Rows are points. The last column is the point's height on a tilted bowl or saddle (a function of degree 2), plus a little noise. Count its main directions that bend up, bend down and stay straight.
In the rows, 128 means zero.

Points (16 x 4)
[[114 118  99 108]
 [115 145  99 116]
 [126  71  77  97]
 [104  41  79 123]
 [ 95 171 200  68]
 [187 119 126 110]
 [191 125 111 106]
 [ 90 207 209  58]
 [200 142 116 113]
 [ 56 131  78  33]
 [190 114 137 107]
 [ 72 157  94  75]
 [166 167 166 132]
 [ 99 122  58  56]
 [185 111 130 110]
 [ 88 104 113 106]]
Directions: 1 up, 2 down, 0 straight

Points (24 x 5)
[[128  94 156 165 115]
 [127 183 161  98 125]
 [168 119 132 154 126]
 [168 161 209 138 141]
 [139 162 170 222  94]
 [121 191  51 177  73]
 [189 209 129 106 124]
 [ 85 108 147 144 105]
 [ 53  67  83 105  40]
 [163 129 130  99 127]
 [112 204 123 154  87]
 [125 167 158 116 123]
 [113 122 156  88 112]
 [150  53 160  21  34]
 [112 111 113  68  91]
 [152   8 208  57  13]
 [ 78 212  71  94  89]
 [166 148 122 101 128]
 [ 97 116 176 178 114]
 [110 163 183 131 122]
 [103 125 156 129 114]
 [117 143 100 118 110]
 [ 79 195 141 167  82]
 [ 76 107 107 152  91]]
Directions: 0 up, 1 down, 3 straight

Points (47 x 7)
[[120  97 109  74 173 140 143]
 [164 111 156  94 121 104 154]
 [ 90 148 157  96 128 146 149]
 [194  98  71 169 134 112 117]
 [147 118  67 136 120 140 124]
 [ 79  59 114  94 153  99 158]
 [ 99 130 140 102  91 249 219]
 [146 102 114 120 202 156 148]
 [145  90  85 129 166 103 116]
 [ 85 141 149 124 156 135 151]
 [ 84 129 112 141 222 105 165]
 [145 114 122 105  98 147 143]
 [171 197 116 106  59  98 193]
 [165 152 154  74 149  83 161]
 [141 143 169 146  74  71 187]
 [163 130 161 125 132  71 158]
 [162 116 137 141 157 122 137]
 [133 115 180 177 173 158 207]
 [153 171 144 105 131 145 158]
 [134 117 102 128 124 165 137]
 [ 95 125 154 101 169  64 161]
 [130 157 171 131 202 172 203]
 [ 39 101 133 153 130 159 175]
 [102 125 144 116 121 138 140]
 [ 93 146 144 147 153 139 155]
 [145 137  60 100 123 172 143]
 [106 164 103 108 145  69 133]
 [142 134 120 153 149 131 133]
 [166 175 147 135 111 116 166]
 [111 114 154 130 109 181 171]
 [120 111  82 162 149 168 145]
 [139  37 135  94 179  52 189]
 [138 133  73  86 169 187 154]
 [170  94 128 124  90  83 149]
 [198  92 119 112 139 145 148]
 [162 207 156 159  85 115 214]
 [ 59 143 130 101 173 177 166]
 [139  80  98 168  78 103 151]
 [210 179 180 155 119 147 231]
 [185  83 128 198 188  72 148]
 [145 120 149 132 138 142 150]
 [ 60 142 164  71  61 114 154]
 [150 173 199  90 140 113 200]
 [ 42 163  49 165 124 184 197]
 [127 145 114 102  98  77 135]
 [142 141 143 160  76 109 166]
 [ 66 213 106 145 182 132 190]]
Directions: 5 up, 0 down, 1 straight

Points (77 x 9)
[[128 100 167  69  54 149 144 102 161]
 [125 132  99 104 161 125 150 100 108]
 [104 125  98 146 117 147 154 124 137]
 [174 169  97  55 182 126 152 180  72]
 [100  72 182  94  95 159  89  90 116]
 [121 171 174 138  81 149 197 122 179]
 [155 120 182 177 115 127 119  94 150]
 [ 79 154 128 126 105 118 131 145 162]
 [128 168 116 168 108 126 150  58 192]
 [149 112  95 122 161  96 143 137  81]
 [155  89  77 143 139 139 156 234  43]
 [143  83 146 198  46 101  89  40 155]
 [118  83 181 163 181 146 108 129 102]
 [142 145 134 111  78  79 103  69 177]
 [123 130 130 168 140 181 155 134 165]
 [102 142 102 120 125 186 107 196 124]
 [117  99 102 148 122 143 128 160 109]
 [116  78 138 138 111 144 118 150 114]
 [147  70 135 131  71 140 124 151 109]
 [249  93 108  90  62  67 123  81 163]
 [109 153 141  88 196 124 160 168 110]
 [113  60 139  96 175  95 152 100  98]
 [173  99 185 156 170 142 114 139  98]
 [136 166 134 123 134 102 139  78 161]
 [122 137 131  84 135 151 162  65 147]
 [125 160 121  68 164  58 100 144 126]
 [141 122 184 145 121 165 174 128 168]
 [ 75 174 117 141  83 169 186  88 168]
 [122 152 121 153 125  62 141 191 171]
 [141 150  63 116 124 114 158 135 101]
 [169 136 171 126 197 100 108 213  83]
 [ 99 136  78  95 188 128 132 211  64]
 [202  78  86 141 132  89  90 129  40]
 [119 119 151 141 163 197 181 155 163]
 [160 182 158  61 189 101 163 194 134]
 [ 68 119 137 151 141 179 121 131 146]
 [ 91 135 134  79 106 131 173 198 167]
 [124 175 120  89  71 132 158 161 163]
 [182 173 131 130  90 132 172 148 152]
 [163 143 133 111 142 138  84 133 111]
 [ 87 167 143  98 155 114  97 183 139]
 [141 121 137 118 178 154  89 136  81]
 [125  64 148 122  78 136 213 117 160]
 [158 201 153 173  98  97  43  95 194]
 [ 60 100 126 186 122 137  31 150 108]
 [190 112 141 113 139 121  68 189  57]
 [103 175  91  77 125  78  80  45 164]
 [108 155  82 188 144 174 152 118 173]
 [124 145 121 111  85 141  72 102 148]
 [183 130 185 211 125 148 196  85 208]
 [100 183 149 132 129 116  89 175 171]
 [ 70 100  92 198  93 107 161 114 159]
 [115 109 126 130  65 122 139 129 144]
 [ 61 143 115 103  87 184  71 159 130]
 [120 128 122 183 119  25 137  79 159]
 [139 117 135 137 137 131 116 127 120]
 [ 83  72 127 183  41 130 117 162 136]
 [139 162  92 129 118 176 174  90 154]
 [105 123  87 123 169  86 181 185 102]
 [133 159 121  85 131 136 153 156 132]
 [139  84  94 125 162  88 125 193  48]
 [145  38  94 118 179 179 112 181   7]
 [ 87 140 188 154 131 157 112  93 148]
 [143  99 224  97 107 132 187 161 168]
 [171 143  89 176 118 140  92 150 117]
 [142 165 124  76 184 130 123 123  97]
 [ 89 149 147  79 116 170 113 130 126]
 [190  92  84 166 130 109 118  73 114]
 [162 162 138 144  77  16 118 137 186]
 [170  85 136 110 116 169 122  89 143]
 [144 118 135  75 111 234 133  72 173]
 [185 106 114 106 158 118 130 184  57]
 [ 65  88 130  93 147 119 210 147 144]
 [165 161  91 165  85  99 100  99 165]
 [100 180 140 189 117 148 202 140 217]
 [135 107 107 218 140  59 107  87 129]
 [117  80 124 122 131 158  90 141  89]]
Directions: 3 up, 3 down, 2 straight

Points (71 x 9)
[[155 149 137 144 169  92 162 169  93]
 [124 115 134  88 157 110 121 109 121]
 [102  98  90 104  92 146 123 136 111]
 [126 116 105 110 128 145 102  83 111]
 [190 130 167  92 141 133 130 139  86]
 [111 106 127 111 120 126 136 127 140]
 [100 123 118 220 164 143  81 179  71]
 [149 155 136  90  17 104 113 100  71]
 [ 95  80  97 116 104 122 148  55 125]
 [154 155 130 176 129 142  84  97 130]
 [155 150 106 153 157 139 176 127  92]
 [157 144 130  71 178  94 152  89  67]
 [114 148 111 106 115 149 136  97  88]
 [117 124 149  73 124  51 117 171 134]
 [127 166  94 100 105  40 114 155 111]
 [130 161  76 128  76 162 146 171  20]
 [132 104  53 130 186  74 144 151 107]
 [138  87 118 110 119  98  94 105 159]
 [109 131 156 160  94 142 187 165 128]
 [146 165 134  73 190 164 150 140  29]
 [168 128 125 123 151 155 121 114  89]
 [132 119 207 147 141 192  92 136 132]
 [131 143 162  98 121 152 128  76 105]
 [123  92 176 140 116  72 137 109 168]
 [ 99 159 102 182 127 188 117 131  63]
 [132  90  89  73 115  62  92 178 151]
 [152 147 104 148  53 119 137 122  95]
 [ 50 138 150 192  93 143 126  69  83]
 [159 167 118  67 174 113  66 191  36]
 [162 132  72 143 151 105 144 111  92]
 [168  46 186  84  67 144 210 147 208]
 [143 146 146 140 104 131 162 159 117]
 [139  97 131 108  94  95 130 128 149]
 [ 55 138  49  86  82  86 169 156  90]
 [145 108  67 147  86 125 120 116 111]
 [ 71 138 146 116 158 140 132 113 113]
 [101 205 218 139 138 157  96 121 137]
 [178 112  89 121 145 106  74 121 108]
 [159 164  81 141 143 144 108 152  63]
 [117 195 176 136 100 114 128  85 128]
 [168  98 166 149 125 132 123 157 120]
 [ 52 181  96 111 119 117 125 125  93]
 [121 102 158 174 138 147 140  79 132]
 [ 94  95 159 124 103 159 127 138 143]
 [126 124 161  81 119 182 132 117  95]
 [108  53 156  92 124 172 132 168 158]
 [113 101 177  91 131  96 197 228 170]
 [138 107 114 215 172 135 164 111  93]
 [146 151 150 118 138 113 125 108 116]
 [132  43 160 174 117 124 128 161 173]
 [117 130  90  80 133 158 107 127  78]
 [138 104 249 160  77 153 142 105 164]
 [181 116 156  97  80 180 161 158  83]
 [ 96 133 137 118 142 154 127 167 107]
 [158 110 163 114  97 114 106 157 115]
 [128 117 141 103 117  83  73  69 149]
 [166 144 120 116 181 172 132 164  33]
 [ 88 160 113 131  72 106  89 111 130]
 [120 158 154 186 152 136 135 124 105]
 [140 149 123 164 140 132 166  87 113]
 [ 92 125 146  88 121 155 172  65  85]
 [177 113 148  92 138 105 147  82 112]
 [125 169 134 175  58 125 149 103 109]
 [105 130  84  66 155  91 165 164 113]
 [105 153  36 131 106 161 140 156   7]
 [ 67 194 116 143  67 136 107 106  91]
 [ 86 103 151  89 130  99  94 148 176]
 [119  86 113 135 149 158 155  92 113]
 [ 78 101 145 137 120 180 115 106 123]
 [105  84 138  68 148  96 117 179 168]
 [114 141 101 140 127 195  93 148  79]]
Directions: 2 up, 4 down, 2 straight

Points (67 x 9)
[[206 122  84 139 212  60  55 156 194]
 [133  77 137 102  57 120 118 172 136]
 [131  91 108 117 114 161 125  93 122]
 [137 152  93 135 161 120 137 112 109]
 [ 92 111 170  99 142 104 155 122 152]
 [231 210 126 117 164  77 192  80 180]
 [128 102  81  99 141 130 108  69 121]
 [166 135 158 128  92 146 120 147 123]
 [167 128  62 148 110 106 121 114  94]
 [142  76 106  94 139 161 208 155 160]
 [158 190  68 154  64 160  88 126 131]
 [114 132 163  82 114 167 127 140 154]
 [128 101 169 129 125 130 108 177 159]
 [181  79  89 146  18  66 171 130 114]
 [ 95 111 137 160 132 135 166 150 148]
 [114 113  97 168  81 148 133 171 135]
 [155 128  98  65  96 116 129  77 107]
 [132 116  61 160 161 112 170 156 132]
 [141 153 145 153 219 109  61 111 215]
 [111 221 182 115 162 175 109 163 231]
 [194 209 214  94  93 104  33 194 232]
 [118 166 205 123 172 126 122 125 197]
 [ 92 152 134 134  84 164 159 152 143]
 [187  49  31  76 109  85 165 110 155]
 [186 154 138 161  57 183 182  81 156]
 [178 168 193 123 124 110  62  90 177]
 [105 148  96 238 224 102  99 127 247]
 [105 118  62  98 142 217  73 165 199]
 [ 88 126 150 144  77  92 140 142 134]
 [ 98  90 130 168 127 121  93   7 200]
 [128 130  60 111 188 120 115 146 132]
 [172  86 206 175  79 109 112 180 155]
 [157 145 151  81 179 200 126 100 181]
 [173 179  27 120 189 100 138 153 138]
 [ 92  76  49 162 121 163 114 108 153]
 [129 113 102 162 128  77 109 111 117]
 [165 114  92 160 174  81 128 152 136]
 [150  66 134 206  73  53 145 159 144]
 [142  64 131 175 131 107 126 152 147]
 [129  84 150 117 134 162  98 121 156]
 [164 193 193  72  82 111  99 185 186]
 [131 148 133 110 152  95 116  94 124]
 [ 88 121 148  65 177 112 209 155 173]
 [145 217 128  92 177 105  85  95 171]
 [158 129 102 107 138 171 176 155 131]
 [112 122 102 163 214 130 131  44 181]
 [168 128 123 204  84 163 203  60 170]
 [111 120 145 137  90 116 114 115 120]
 [124  95  33 162 125  78  74 121 144]
 [119 172 102 153 116 159 124  91 122]
 [115 121 137 151 160 194  76  91 194]
 [157 144 159  63 148 127 157  93 141]
 [176 150 132 166 117 180 118 173 157]
 [150 143 120 107  98 140 124 140 106]
 [100 127 106 106 105  80 161  55 116]
 [121  75 184 189 119 185 129 147 213]
 [167 136  80 103 100 142  87  94 110]
 [ 70  71 180 162 121  90  63 142 219]
 [205 122 216 143 112  82 121 129 150]
 [133  86 152  90  69 107 202 119 144]
 [161 171 125  94 154 148  48 147 172]
 [157  35 168 140 112  96 189 139 177]
 [167 128 165  50 148 145 140 111 157]
 [127 103 100 113 134 102 180 142 116]
 [ 80 214 110  76 160 130 152 168 158]
 [103  84  98 151 120 131 140 106 124]
 [137 128 108 182  82  88 120 111 105]]
Directions: 7 up, 0 down, 1 straight

Points (75 x 9)
[[138 135  78 142 115 165  88 145 131]
 [ 61 115 158 164 126  78  60 146 131]
 [167  85 153 127 111 182 140 184 150]
 [200 194 107 103 108 135 146 193 189]
 [ 91  69 124 133 142 103 163 198 129]
 [ 62  49 107 115 153 113 137 150 114]
 [129 143  83 119 134 129 135 148 131]
 [142  62  68 160 147 114 132 154 123]
 [ 81  76 159  72 119 128 120 130 135]
 [166 150 122  90  89 110  73 155 161]
 [116 187 126 180 182  98 122 126 174]
 [168 125  99 162 151 168 129  98 156]
 [ 77 175 146 133 156 108 112 193 158]
 [ 94 123 157 129 249 110 107 139 162]
 [130 157  97  87 153 157 158 157 146]
 [160 135 192  88 138 160 122 123 167]
 [141 203  79 149 100  71 215 111 197]
 [196 219 101  93 132 103 161 132 218]
 [121 134 132  65 125 110 119  99 152]
 [130 125 148 112 160  60  96 159 148]
 [156 145 171 151 146 153 150  84 166]
 [152  82 133 166 109 139  51 104 119]
 [120 136  75 112 168 128 209 131 167]
 [166 140 125 154  94 158 108 134 137]
 [119  95 168 132 140 134  96 131 116]
 [163  76 122 114 104 130 132 135 139]
 [136  47 199 126 136 149 113 151 144]
 [106  89 127 119 147 131 129 176 110]
 [169 139 147 148 130  96  75  72 143]
 [155  64 156 143 181 190  36 120 143]
 [114 187 111 148 168 195  81 155 167]
 [149 174 135  81 151 194  99  49 225]
 [ 87 174 134 194 141 139  61 148 159]
 [ 71 123 121 185 123 130 159 125 120]
 [167 111 174  75 183 121 203 135 205]
 [166 130  64 162 162 140 155 152 149]
 [212  30 116  92 148 128  62 135 169]
 [ 55 130 213 134 129 112 174 140 178]
 [172 125  93 147 112  94 117 185 149]
 [ 85 220 173 168 163 132 128 121 201]
 [163 119 144 143 165 144  91 109 139]
 [121  26 149 121  62 193 101 124 177]
 [ 84 173 173 100 133 138 146 143 152]
 [148  79  56  52 196 169 114  82 216]
 [156 138 162  93 134 164  95 204 159]
 [165 171  81 131  76 161  96 116 162]
 [218 155 184 100 125 110 118 215 207]
 [108 134 213 201  73 139 120 130 167]
 [105 147 204  50 124 129 121 133 177]
 [ 65  90 136 127 200 144 102  94 126]
 [ 97 120  76 111 102 180 140 130 126]
 [154 167  80 111 184  87 166 124 200]
 [118 108 132 152 179 165 114 151 113]
 [ 92 188 113 157 161 117 144  97 165]
 [ 87 183 136 164 128 190 138  90 161]
 [ 82  99 156  91 219  81  82 156 148]
 [164  74 179 124 160 169 140 131 154]
 [169  53 126 100 149 108 161 123 167]
 [131 178 159 154  95 130 170 137 141]
 [108  81 161 177 209 136 125 124 127]
 [199 118 154  96  55  89  33 171 195]
 [156 217 184 146 178 110  51 136 241]
 [109 151 203 140 149 143 119 128 158]
 [130  60 163 120 100 136  15  58 126]
 [159 136 140 130  94 122 141 157 134]
 [187  97 157 142 173 213  68  79 206]
 [177 151 159 131  56 164 143 173 160]
 [107  73 217  97  91 188 189 107 210]
 [ 95 156 107 188 158 114 123 133 132]
 [ 98  86 109 136 157 104 154 113 125]
 [161 143 157  34  90 128 209  74 225]
 [ 72 144 131  87 166 111 106 140 142]
 [ 93  57 132 137  65 105 148 123 142]
 [ 99 192 135 132  97  31 114 102 177]
 [143 106 188 147 158 139  78 152 134]]
Directions: 6 up, 0 down, 2 straight

Points (60 x 9)
[[145  96 141 138  64 100  48 192  69]
 [118  97 175  97 136  40 109 146  66]
 [120 128  14 112 188 146 182 185 117]
 [ 90 104 161 171 157 145  89 115 127]
 [100 152 149 132  71 145  85 112 156]
 [128 122 167  72 118 152 203 110 142]
 [ 95 101 122 109 129  90 113  89  98]
 [105 184  49 220 134 191 195 124  87]
 [128 130 195 139 158  52  95 120 149]
 [163 121 149  75 152  86 126  67 165]
 [182  71 175 121  37  57 129  83  31]
 [154 133 170 156  79  99 123 155 114]
 [111 170 112 136  54 124  59 167 168]
 [ 83 181 215 114 183 104 131 140 133]
 [173  86 112 103 137 117 121 103 117]
 [ 92 123  96  76  35 196  73 123 190]
 [104  94 150 102 189  66 112 169  76]
 [135 138 198  73 144 121 122 138 160]
 [125 165  83 111 127  93 110 147 139]
 [151 200 109  61 104  73  42 149 135]
 [157  92 113  99 110 136 202 143 118]
 [ 88  98  88 161  69 142 139 208 133]
 [155 116 172 133 143 149 100  94 155]
 [114 177 124  90 188  33  98  63 127]
 [ 51 122 102  77  99 107  66 102 115]
 [ 99 145 171 199 139 110 202 121 140]
 [ 97  82 170 117 136 173 172 165  95]
 [ 79 128 137 117 115 106 158 120 111]
 [ 70 148  95 149  71 121 182 142 103]
 [ 96 144 137 114 122 115 119 133 127]
 [ 68 148 134 119 157 129 138 114 123]
 [130  51 102 174 169 100 105 205  76]
 [119 191 129 137  46 131 115  98 142]
 [175 173 148  95 144  95 144 127 197]
 [162  84 157 129  74 138 180 118 107]
 [194 154  95 127 120  52 102 140 158]
 [ 81 142 182 148  16 154 108 119 159]
 [119 176 118 153 187 188 156 141 110]
 [ 98  94 117 146 130  59 129  93  94]
 [121 128 127 163 173 141 113  43 155]
 [139 197 110 139 174 171 150 174 138]
 [146 153  72 129 160 168 140 101 110]
 [ 81  75 173 130 120 129 100 134 106]
 [  7 146 166 121 120 134 151 141 113]
 [ 91  46 144 134 146 170 121 137  89]
 [155 167  84 102 145 164 126  86 116]
 [ 88 185 183 120 151  89 137  98 164]
 [137 151  67 147 124 113 158 155 142]
 [188 155 168 162  85 153  61 134 115]
 [162 148 130 103 153 129 122 144 163]
 [ 73  56 101 145 118 102  77 102  78]
 [ 62 133 107 150  68 122  43 108 175]
 [181 207 169 117 143  69 150  74 249]
 [193 122 132 101 106 113  71 187 134]
 [ 94  75 103 133 200 177 136  77  89]
 [141 112 126 138 186  92 161  75 176]
 [109  69 100 119 130 111 127  28  75]
 [162 133 157 171 129 138 110 138 140]
 [127  92 118 165 139 172 122 101 100]
 [147  86 113  44 146 213 106 150 116]]
Directions: 3 up, 4 down, 1 straight
